Every row gives one point. Two turns around zero, p and q, are shown by what they do to some points. Write where each new point lands after one turn and then the other. Backwards means that the second turn is done in reverse. Each puzzle has new turns, and all numbers are rounded.

Turn p:
[ 1.4 -4.4 -1.6] -> [ 1.9 -4.3 -1.2]
[-3.7  2.9  3.0] -> [-4.6  2.9  1.2]
[ 5.1 -1.7 -2.4] -> [ 5.6 -1.8  0.1]
[-1.4  1.1  2.3] -> [-2.3  1.0  1.5]
[-1.4  2.0 -1.3] -> [-0.6  2.2 -1.6]
Turn q:
[ 1.0  0.3 -1.1] -> [ 0.8 -0.1 -1.3]
[-4.1  2.2  4.6] -> [-3.7  3.5  4.0]
[ 3.1  0.6 -4.2] -> [ 2.3 -0.9 -4.6]
[ 1.8 -3.7  0.2] -> [ 2.4 -3.1  1.3]
[ 3.1 -0.8 -0.5] -> [ 3.1 -0.6 -0.7]
[-4.9  1.5  1.0] -> [-4.9  1.3  1.3]
Where do these land?
q, then p: [ 1.3 -0.6  4.1] -> [0.0 1.0 4.2]
q, then p: [-0.6 -1.8 -1.3] -> [-0.3 -2.2 -0.7]
p, then q: [-7.0 -2.7 -3.1] -> [-5.2 -5.0 -3.8]
q, then p: [ 3.8  1.1 -0.8] -> [3.9 1.0 0.0]
q, then p backwards: [-0.9  1.6  1.3] -> [-0.6  1.9  0.9]
p, then q: [ 3.3  2.5 -0.2] -> [ 2.8  3.1 -0.1]

Turn p:
[ 0.1 -3.7 -1.8] -> [-1.6 -3.2 -1.9]
[-0.5  2.0 -1.0] -> [ 0.6  2.0 -0.9]
[3.0 5.8 1.4] -> [5.4 3.6 1.7]
[2.5 0.0 4.7] -> [ 2.0 -1.3  4.7]
[-2.6 -0.3 -1.1] -> [-2.4  1.0 -1.2]
[-2.5 -3.7 -2.3] -> [-3.9 -2.0 -2.5]
Turn q:
[-3.9 -0.7  0.6] -> [-3.5 -0.7 -1.8]
[ 2.9  2.6 -2.7] -> [ 3.8  2.9 -0.3]
[ 4.8  4.3 -1.4] -> [4.5 4.4 2.0]
[-0.5  0.0  1.9] -> [-1.5 -0.2  1.3]
[-3.6 -5.2  0.1] -> [-2.7 -5.1 -2.5]
[ 0.3 -1.0  1.5] -> [-0.5 -1.2  1.3]
Where do these land?
p, then q: [4.7 3.5 2.1] -> [3.4 0.3 5.2]
p, then q: [-2.1 -1.1  1.8] -> [-3.0 -0.2  0.0]
q, then p: [-0.5 -5.5 -2.8] -> [-1.1 -5.1 -3.4]
p, then q: [ 0.8  3.4 -0.3] -> [1.9 2.6 1.5]
p, then q: [-2.9 -0.4 -0.9] -> [-1.8  1.2 -2.2]

Turn p:
[ 0.0 -4.5  7.8 -1.2] -> [ 2.3 -3.4  7.9 -1.9]
[ 2.4 -0.4  0.2  0.1] -> [ 2.2 -0.1 -0.5 -1.0]
[-1.2 -0.3 -5.5  3.2] -> [-0.4  0.3 -4.4  4.8]
[-1.2  1.8 -2.4 -3.3] -> [-3.4 -0.3 -2.5 -1.8]
[-0.3  1.9  0.4  2.9] -> [0.4 3.0 0.4 1.7]
[ 0.3  1.4 -0.6 -1.8] -> [-1.1  0.4 -1.1 -1.8]
Turn q:
[3.0 3.1 4.3 0.0] -> [2.4 5.5 0.2 0.7]
[-2.8 -6.0  1.4 -2.9] -> [ 0.3 -3.5  4.7 -4.4]
[-2.5  4.3 -0.3  1.6] -> [-4.1  2.4 -1.4  1.6]
[-0.5 -3.3 -2.1  0.1] -> [ 0.3 -3.9  0.6 -0.3]
[ 2.7  3.8 -2.7 -0.5] -> [ 0.6  1.3 -5.1  0.9]
[ 0.0 -1.9 -0.7  1.6] -> [ 0.3 -2.0  1.0  1.3]
Where do these land?
p, then q: [-1.1  2.3 -0.3 -0.2] -> [-2.3  0.8 -0.7 -0.4]
q, then p: [ 1.7  0.5 -0.2 -2.0] -> [ 0.2 -0.2 -2.1 -1.6]
q, then p: [-1.3 -4.5 -3.9  3.0] -> [ 2.7 -4.4  2.4  3.7]
q, then p: [3.1 5.5 3.5 1.8] -> [-0.2  7.0 -2.5  0.1]
q, then p: [-2.3 -3.8  0.9 -2.5] -> [-0.4 -3.1  2.9 -2.9]

Turn p:
[ 0.9 -2.3  0.0 -2.3 -1.4  2.4] -> [-0.7 -3.9 -0.3 -1.0 -1.6  0.1]
[-3.9  0.4  3.4  0.6  0.9  1.3] -> [-2.5  1.6  4.2  0.7 -1.7  0.2]
[-3.0 -4.3 -0.2  1.7  4.1  1.5] -> [-4.9 -1.3  1.1  4.6  1.4  0.0]
[ 4.6  1.7  0.5  0.1 -0.4  1.2] -> [ 3.1 -1.5  0.0 -2.2  1.8  2.4]
[-3.1 -2.8  2.2  2.5  0.0 -2.7] -> [-0.7  1.1  2.7  3.5  0.1 -3.9]
[-1.1  0.9 -2.0  1.8 -1.5  0.5] -> [ 1.2  1.2 -1.3  1.8 -1.8  0.9]
[ 5.5  6.4 -3.9 -4.3 -1.8 -4.3] -> [ 4.6  2.8 -6.4 -7.3  1.7  0.1]
Turn q:
[ 0.0 -0.9  2.4 -0.2 -3.0 -1.3] -> [-1.0 -0.2  1.5 -0.9 -3.5 -1.0]
[-5.1 -4.4 -3.5 -4.4  3.0 -1.0] -> [-3.4 -4.4 -5.0 -4.0  3.7 -1.2]
[0.7 3.2 3.6 4.5 1.1 0.9] -> [-1.1  3.0  3.3  4.7 -0.2  1.6]
[-0.1  4.6  1.3 -3.9  0.3  0.5] -> [-0.4  4.4 -0.2 -3.2  0.2  2.9]
[3.5 0.6 0.7 0.2 2.2 1.8] -> [2.2 1.3 2.8 0.3 2.6 0.2]
[ 2.8 -3.8 -3.4  3.8 -1.2 -4.2] -> [ 2.9 -2.2 -1.6  3.1 -1.3 -6.4]
[-1.8  0.7 -1.1  0.1 -2.4  3.3] -> [ 0.8 -1.8 -0.9  0.1 -1.5  3.8]
Where do these land?
q, then p: [-3.6  3.2  2.5 -2.1  4.3  2.6] -> [-5.5  1.9  1.7 -0.1 -1.6  4.5]
q, then p: [ 2.7 -3.3 -1.8  1.6  4.0 -3.4] -> [-0.1  2.8 -0.9  1.1  5.5 -3.4]
q, then p: [-3.2  3.1 -1.8  2.9 -5.0 -1.3] -> [ 4.2 -0.4 -2.8  3.0 -4.5  1.7]
p, then q: [ 2.9  0.8 -0.4  2.6 -5.8  0.0] -> [ 5.6  0.3  3.0 -0.2 -1.3 -2.7]
p, then q: [-0.6 -4.4  5.2 -4.1  3.8  1.5] -> [-8.0 -2.8  0.8 -2.4  0.5 -1.2]
p, then q: [ 0.9  0.5  1.0  2.1 -0.5  0.6] -> [0.8 0.4 2.4 0.7 0.3 0.1]
q, then p backwards: [ 0.0 -1.1 -4.5  0.1  0.5  0.8] -> [ 3.6 -1.2 -2.6  0.4 -0.9 -0.7]
p, then q: [ 1.0  1.1 -0.3 -3.0 -1.5 -0.8] -> [ 1.1  0.2 -1.4 -3.2 -0.3 -0.7]

Turn p:
[-5.0 -4.1  3.1 -1.2 -1.6  3.2] -> [-3.5 -5.7  3.4 -1.8 -2.5  0.1]
[ 0.4  2.2 -2.5  2.2  4.1 -4.4] -> [ 0.8  2.5 -2.1  1.5  6.1 -1.4]
[ 1.8 -1.6 -1.3  1.0  1.1 -3.0] -> [ 2.5 -0.3 -2.2 -0.5  2.1 -1.7]
[-1.8 -1.4 -0.6 -4.4  3.6  1.4] -> [ 0.1 -1.4  2.8 -3.2  2.6  3.6]
[-0.5  2.4 -2.1 -4.5 -4.4  2.5] -> [-2.5  2.3 -1.3 -2.6 -4.1  4.4]
[ 2.7  1.1  3.1  2.4 -2.3  0.1] -> [ 1.2  1.5  0.6  2.2 -3.3 -3.1]
[ 4.4  3.0 -1.7  4.1 -3.0  1.8] -> [ 1.9  2.8 -3.2  5.2 -3.5  0.2]
[-2.1 -1.6  2.0  0.3  2.5 -1.5] -> [-0.6 -1.8  2.1 -0.8  2.6 -2.0]
Turn q:
[ 5.0  2.3 -1.2 -0.6 -1.5 -0.6] -> [ 4.2  3.1  0.8 -0.7  1.7 -1.8]
[-4.3  1.0 -2.4 -0.5  2.2  1.1] -> [-2.6 -0.2 -3.9 -0.7 -0.1  3.0]
[-5.1  2.2  2.7 -2.9 -1.0  1.0] -> [-4.4  1.0  0.7 -3.9 -3.0  2.0]
[-4.2 -3.3 -0.8 -1.6 -0.2  1.6] -> [-1.5 -4.2 -1.1 -1.6 -1.8  2.7]
[ 7.0 -2.7  2.7 -1.2 -0.9 -3.9] -> [ 3.2 -1.1  5.4  0.2  3.8 -5.1]
[-2.1 -3.0  1.6  0.2  0.8  4.8] -> [-0.8 -2.7  1.7  1.5 -2.2  4.7]
[ 3.4  0.8 -1.8  4.9 -2.1 -1.8] -> [ 3.5  1.6 -1.5  3.5 -0.8 -4.1]
[ 0.3  2.8 -0.8  1.7  2.7 -2.2] -> [-1.6  2.6 -2.1  1.6  2.3 -1.4]
Where do these land?
p, then q: [ 1.4  1.0 -2.5  2.9  4.7  2.6] -> [0.8 1.2 0.4 6.3 0.8 1.8]
q, then p backwards: [ 1.9 -0.1  3.1 -1.3 -1.3 -0.4] -> [ 0.0  0.2  3.6 -1.3  1.4  0.2]
q, then p: [-2.1  3.4 -0.7 -3.5  0.0 -4.4] -> [-2.5  2.2 -0.1 -4.4  3.4  2.3]
p, then q backwards: [-1.2  0.1 -6.9 -5.0 -1.8  0.9] -> [-4.8  1.9 -4.1 -4.1  2.0  3.8]
q, then p: [-1.7 -2.0  2.5 -0.3 -1.9  3.1] -> [-0.8 -2.0  1.1 -0.5 -4.5 -0.7]
p, then q backwards: [ 0.6 -0.2  1.7  2.9 -2.9  2.1] -> [-1.3 -1.3  1.2  4.0 -2.0  0.3]
q, then p: [ 1.0 -2.3  2.9  4.2  3.3 -4.0] -> [-1.6 -2.6 -0.4  2.2  4.2 -5.3]

Turn p:
[-0.7  3.4 -0.1 -4.2  3.3  3.7 -0.4 -4.5] -> [ 3.5 -2.0 -1.3 -1.6  2.5  4.4 -2.0 -4.9]
[-3.9  1.6 -2.7 -0.5  2.5  2.7  1.6 -0.7] -> [-2.5 -2.0 -2.7 -2.0  1.2  3.6  0.5 -2.3]
[ 1.7 -4.6 -0.7  1.1 -0.3 -2.7 -4.0  4.9] -> [-1.7 -1.5  1.7  2.5  1.8 -4.5 -0.4  5.9]
[ 0.8 -0.2  1.8 -0.3  3.0  2.3  5.6 -4.7] -> [ 2.1  0.6 -0.4  0.1  0.4  1.5  4.6 -6.6]
[-0.5  0.7  3.8 -1.3  0.1  0.6  1.3  2.1] -> [ 0.1  2.0  3.0 -2.8  1.4  0.0  0.7 -0.4]
[ 0.7  1.8  0.3 -0.9  0.2 -4.3  1.9 -1.4] -> [ 1.1  2.0 -2.1 -1.3 -1.2 -3.3 -0.9 -2.2]
[ 3.6  0.7 -2.7  3.1 -3.5 -1.2 -3.6  5.0] -> [ 0.1  1.8 -1.3  1.9 -1.1 -0.8 -1.1  8.4]
[-2.8  0.5  1.8  2.3  1.2  1.3 -0.5 -3.6] -> [-2.0  0.7  0.9  2.2 -0.2  2.5 -1.1 -3.9]
[ 1.1 -4.0 -1.5  0.9 -6.6 -2.4 -2.0  2.9] -> [-0.8 -1.6  2.2  1.2 -4.9 -3.3 -0.3  6.1]
Turn q:
[ 0.8 -1.8 -3.3 -0.7 -0.6 -1.8 -2.5  3.3] -> [ 0.9 -1.5 -3.8 -1.9  2.2 -1.6 -1.0  2.6]
[ 1.2 -1.7 -2.4 -1.5 -0.4 -3.5 -4.4 -1.9] -> [ 1.6 -0.9 -2.7  0.0  1.7 -3.4 -4.6 -1.0]
[ 2.1  1.2 -1.2 -1.1  0.8 -4.1 -0.6  2.0] -> [ 1.8  2.5 -1.7 -2.3  0.9 -3.2 -0.2  1.2]
[-2.1 -6.6  2.4  2.0 -1.9 -1.1  1.8  1.9] -> [-2.3 -5.7  3.7 -0.3  1.2 -2.4  1.2  3.0]
[ 0.8  6.8 -2.3  3.8  1.5  2.2  1.2 -3.5] -> [-2.1  5.8 -2.8  4.4 -2.1  1.9  2.1 -3.2]
[-2.3 -3.5 -0.4 -2.8  3.6 -1.2 -1.2  1.6] -> [-0.8 -1.7  0.8 -4.4  4.2  0.1 -1.6 -0.7]
[ 3.4  4.1  0.5  0.4  0.7  6.4  4.0 -4.3] -> [ 1.9  1.9  0.2  3.6 -3.9  4.3  4.6 -5.4]
[-2.4 -0.8  2.2  0.3 -3.3  3.8  0.7  0.9] -> [-1.0 -2.8  2.0  1.1 -2.4  3.6  0.2  2.3]
[-0.7 -3.9  5.2 -0.2  1.1  0.6 -2.4  2.4] -> [ 1.5 -2.4  4.8 -0.1  3.9  1.1 -1.1  2.6]
[-0.8  6.2 -0.7 -0.2 -1.3 -1.2  3.3 -2.3] -> [-1.6  4.9 -0.6 -0.1 -5.4 -0.2  0.6 -1.4]
Where do these land?
q, then p backwards: [  0.1   0.0  -1.7 -11.8  -5.6   1.0  -1.9  -1.6] -> [-1.4  5.6 -3.4 -8.4 -6.3 -0.2 -1.0 -5.0]
p, then q backwards: [-1.8  2.2 -2.0 -0.9  3.5  1.5 -1.7  0.5] -> [-1.8 -1.4 -2.6 -0.7  2.2  1.7 -3.2  0.9]
q, then p backwards: [ 0.0  1.9  1.5  2.5 -0.3  2.2  2.4  2.2] -> [ 1.1 -1.1  0.3  3.1 -1.4  2.8  1.7  1.6]
p, then q backwards: [-0.5 -1.5 -1.5  2.7 -2.0 -1.8  1.7 -4.8] -> [ 1.1  1.5 -1.8  1.2 -3.1  1.0  2.3 -4.6]
q, then p: [-1.2 -6.1 -1.5  2.2  1.2  0.7  2.0  3.2] -> [-3.4 -3.1  0.8 -1.5  2.4 -3.2  4.1 -2.3]
q, then p: [ 0.4  1.0  2.7 -0.1  2.4 -0.9  1.4 -6.2] -> [ 1.2  3.1  1.4  2.7 -2.3  0.6 -2.9 -4.5]
q, then p: [-0.1  1.0  3.3  0.7 -3.1  0.5 -3.5  2.5] -> [-0.4  2.3  1.8  0.6  2.4  0.8  0.3  5.0]
p, then q: [-1.3  0.2  0.3  2.0  1.6 -2.7  1.9  3.2] -> [-3.0  2.8 -0.2 -3.3 -0.8 -0.2 -1.0  0.1]
p, then q: [ 4.4  1.3 -1.1  2.7  2.3 -0.5 -2.2  1.1] -> [-0.7  3.3 -3.1  0.9  2.8 -0.3  3.1  1.2]
